Rows are points. Examples show where two turns around zero, p and q, send a point. Write where each new point lands after one turn and then the other. Backwards means that the second turn is done in reverse. Each puzzle has new turns, and all numbers are rounded.
In the rows, zero is written as 128.

Turn p:
[111 156] => [ 99 143]
[165  97] => [176 121]
[108 130] => [110 119]
Turn q:
[166 114] => [167 116]
[125 113] => [126 113]
[ 92 147] => [ 91 146]
[100 156] => [ 99 155]
[157 110] => [158 111]
Where do these land?
p, then q: [122  81] => [150  86]
q, then p backwards: [112 160] => [130 164]
q, then p: [101 156] => [ 90 136]
q, then p: [152 127] => [148 141]
p, then q: [152 116] => [155 132]

Turn p:
[151 107 171 154] => [160 105 171 119]
[156 150 140 148] => [136 130 157 158]
[ 94 149  92 128] => [ 89 125  93 142]
[113  95  92  92] => [136 143  75 100]
[126 139 146 119] => [118 137 145 121]
Turn q:
[144 150 112 125] => [154 143 135 120]
[161 134 118 134] => [157 120 146 122]
[131  72 125 160] => [117  81 136 170]
[ 93 141 174  90] => [ 81 144  99  88]
[136 104 107 115] => [147 109 108 139]
[103 168 132 144] => [113 173 143 129]
Where do these land?
q, then p: [100 126 107 151] => [115 100 138 155]
p, then q: [172 100 155 102] => [152 122 146  71]
q, then p: [ 98 121 158  93] => [ 99 135  83 117]
q, then p: [176 153 110 155] => [158 146 181 126]
p, then q backwards: [102 136  99 122] => [ 97 112 135 109]
p, then q: [126 111 141 105] => [139 133 112 103]
p, then q: [121 150 126 168] => [100 110 140 157]

Turn p:
[126 111 108 134 114 166] => [127  88 109 134 112 138]
[140 115  95 118 122 154] => [118  99  94 139 129 127]
[134 113 113 117 108  74] => [149 172 100 142 122 106]
[128 131 162 183 148  90] => [171 153 183 146 141 135]
[111 106 150 141 176  58] => [131 194 171 177 132 121]
[141 164  93 123 112 141] => [131 117  91 104 155 145]
[104 166 132 124 119 171] => [110 104 131  85 125 163]
[145 127 156 108 142 141] => [106 118 148 117 134 101]
[124 120 145 103 112 158] => [108 107 126 106 103 114]
Turn q:
[148  67 159 155 147 138] => [111  70 136 118  85 103]
[104 137  82 105 123 148] => [125 152 133 145 133 181]
[140 129 106 124 112 135] => [141 126 112 130 130 150]
[118 146 145 119 133 125] => [131 148 141 127 132 113]
[190  92 167 159 154 131] => [146  60 122 133  99  78]
[ 87 139  74 166 121 137] => [ 78 149  93 155 137 164]
[128 144 154 121 119 139] => [143 149 130 121 115 111]
[107 149 147 109  94  88] => [130 162 129  82 160 118]
[130 148 118  94 149 112] => [146 136 157 140 159 134]
Where do these land?
p, then q: [180 130 112 141 111 141] => [127  74 141 136 147 137]
p, then q: [115 111 110 129 126  94] => [132 141  92 147 139 124]
p, then q: [140 167 143  86 132 120] => [128 155 173 133 158 134]
q, then p: [175 116 106  96 104 182] => [156  62  99 118 138  93]
q, then p: [106 133  93 154 168 123] => [137 123 159 151 112 175]
q, then p backwards: [ 79 100 147 151 109 120] => [103 143 146  72 129 144]
q, then p: [113 105 176 128 135 105] => [114 174 134 117 103 104]
p, then q: [115 162 137 139 138 139] => [141 138 156 135 102 125]
